Each row of a before or after table is a point. One or more steps were done to the points. Then noise was added and the rows were shuffled. The steps act on columns, c1 being the first. Name the steps. A step turns or swaps two columns, mirrors them in a line or flattens them onto one, adds a multiple of one to another, or multiplies or shifts one. Angles are multiples of 10 degrees, from the lower column toward the higher: turns from -170 to 170, lines from 10 to 170 but not 90. Use the fewest steps. Two steps may share a column if one is a turn and the other turns, adds or multiplies; they go together, in the order done. Otherwise the lowest column goes first.
In the rows, 128 means zero.

Before (12 x 2):
[[152  89]
 [123 106]
 [181 151]
 [220 136]
 [175 161]
 [191 125]
 [190 134]
 [119 131]
 [233 122]
 [152 140]
 [160 105]
 [109 127]]
After (12 x 2):
[[215 125]
 [107 116]
 [160  95]
 [176 150]
 [181 142]
 [123  96]
 [190 113]
 [118 122]
 [232 110]
 [154  78]
 [194 125]
 [153 131]]
Steps: shift c2 by -10

Before, 12 rows:
[[177 106  87 174  70 125 125 176]
 [153  72 174 125 130 114 149  62]
 [179 190  98 152  91 191 134  99]
 [ 71 122  68 182 136  85 110 120]
 [111  98 137 155 100  32 110 184]
 [173 161 103 158 162  98  77 161]
 [132  65  96  89 163  98 146 154]
 [146 133  67 178 210 116 121 163]
 [185 135 147 139 108 196 197 148]
 [123  72 147 123 138 157 158 117]
 [193 103 198  50 149  90 188 107]
 [ 69 131 126  96  99 188  41 154]]
After:
[[192  87 196  49 152  93 187 109]
 [169 141 106 159 159  98  75 163]
 [132  46  95  92 161 102 145 154]
 [ 69 104  66 186 136  86 107 120]
 [176 168  96 153  88 189 135 100]
 [ 68 114 124  95  98 189  40 155]
 [124  52 141 124 140 157 162 116]
 [149  53 175 127 128 112 148  62]
 [111  80 135 155 100  34 107 181]
 [145 116  66 178 211 116 122 159]
 [178  87  87 174  67 120 123 175]
 [187 113 144 140 106 194 197 149]]
Steps: shift c2 by -20

Before (14 x 12):
[[115 156 133  87 121 236 131 161 139 106 173  95]
 [143 160  31 159 102 187  57 133  89 132 127  89]
 [108 134 119  88  87 142 200 161  81 137 182 159]
 [149 156 128 140  71 144 108 151 169  96 110  98]
 [161 177 112 172 118 162  81 148 131 163  96 188]
 [240 144  61 170 139 149 114 128 116 117  84  65]
 [ 37 119 108  58 129 126 186  98 193 134  91 166]
 [ 72  96 143  68 103 176 100  33 164 136 135 175]
 [146 145 117 127  87 145 101 155  97 182  31  63]
 [147 191  89  47 140 180  98  85 119 103 128 189]
 [121 126 157 175 146 154 116 167 117 124  59  86]
 [159 127 123 147 127 120  53 199 110 106  97 105]
 [ 48 155 158 112 106 109 156  66 144  92  91 135]
 [142 171 128 149 140  98 105 153 126 184 115  83]]
After:
[[160 126 124 131 198 121  52 126 156  93  96  99]
 [ 72  96 145 140  33 177 100 103  60 141 136 189]
 [239 143  61 110 129 148 115 137 169 110  84  46]
 [115 156 131 146 161 236 132 122  91  91 174  86]
 [121 127 156 106 167 154 116 147 171 123  59  74]
 [143 170 129 117 154  98 106 140 145 217 113  69]
 [ 37 119 107 123  99 126 184 128  34 136  91 176]
 [147 191  88 186  86 179  96 141  72  86 128 208]
 [107 134 119 192 161 143 200  86 129 145 181 168]
 [161 178 113  98 148 162  83 116 159 183  97 205]
 [149 154 128  90 151 143 108  72 110  78 109  90]
 [147 145 117 152 154 146 102  86 148 214  31  42]
 [145 161  31 139 134 188  58 103 177 135 127  76]
 [ 48 155 158 127  67 110 156 104 105  71  90 137]]
Steps: turn c4 and c9 by 130 degrees; swap c5 and c8; multiply c10 by 1.6; multiply c12 by 1.3

Before (12 x 20):
[[104 143 165 141 222 106 199  81  87 177 121 187 184  82  95 167 208 143
  116 165]
 [102 106 135  59 147 146 155 159 179 114  83 159 161  12 231 106 125 128
   76 147]
 [147  82 144 138  96 173 135 120 161  95 190 154 189  90 162  53 121 102
  161  95]
 [ 96 115 192 154 190 100  99  97 138 205  75 159 187  61 162 132 162 170
   66 185]
 [126  96 165 166 174 120 163 126 131 148 180 181 103 166 152 143 154  91
  112  88]
 [143 105 145  84 187 181 134 159 219  90 195 100 186 127 165  52 131 120
  173 135]
 [127 111 108 115 132 213 142 133 136 119 143 113 156 117 201  59  95  67
  118 152]
 [149 127 132 124 152 178 110 188 164  82 162 149 245 151 193 107 111 110
  157 104]
 [ 97 202 220 130 196  76 170  41  91 170 133 165 146 102 164 146 230 123
  102 130]
 [ 84 156 135 154 200  98 137  82 105 130 145 137 144  97 109 132 184 120
   69  84]
 [138 132 148 131 148  79 167 157 143 120 136 132 168 120 146  67 130  73
  130 130]
 [ 28 171 198 163 160  88 170  86 103 143 132 163 139  99 119 162 181 169
   97 182]]
After (12 x 20):
[[101 106 136  61 139 146 157 158 178 106  84 159 161  11 232 108 123 166
   79 146]
 [150 125 134 124 127 177 110 187 164  78 163 149 244 152 191 104 138 148
  157 102]
 [105 144 167 142 233 107 199  82  88 124 121 186 183  84  92 194  66 186
  117 168]
 [125  98 167 165 180 118 164 126 131 123 178 180 103 166 151 150 108 131
  111  91]
 [147  83 146 139  84 174 136 118 161 117 190 154 191  88 163  55 107 143
  161  95]
 [129 109 108 114 126 215 143 133 136 117 144 113 159 115 203  50 135 110
  117 152]
 [ 97 200 216 131 208  78 171  42  92 130 132 165 148 102 163 181  39 161
  101 129]
 [142 104 145  84 161 182 133 157 216  64 196 102 187 128 165  56  99 160
  173 135]
 [ 86 155 135 153 193  97 138  82 104  95 144 138 143  99 109 150  76 161
   68  83]
 [ 30 171 200 163 164  87 172  85 103 124 133 162 140  98 122 180  92 210
   98 181]
 [ 96 114 192 155 220 100  98  96 140 164  78 160 188  62 161 143  95 211
   66 186]
 [137 132 148 130 145  80 166 155 142 111 133 131 169 119 147  71 106 116
  129 127]]
Steps: turn c5 and c10 by -30 degrees; mirror c16 and c17 in the line at 10 degrees; shift c18 by 40
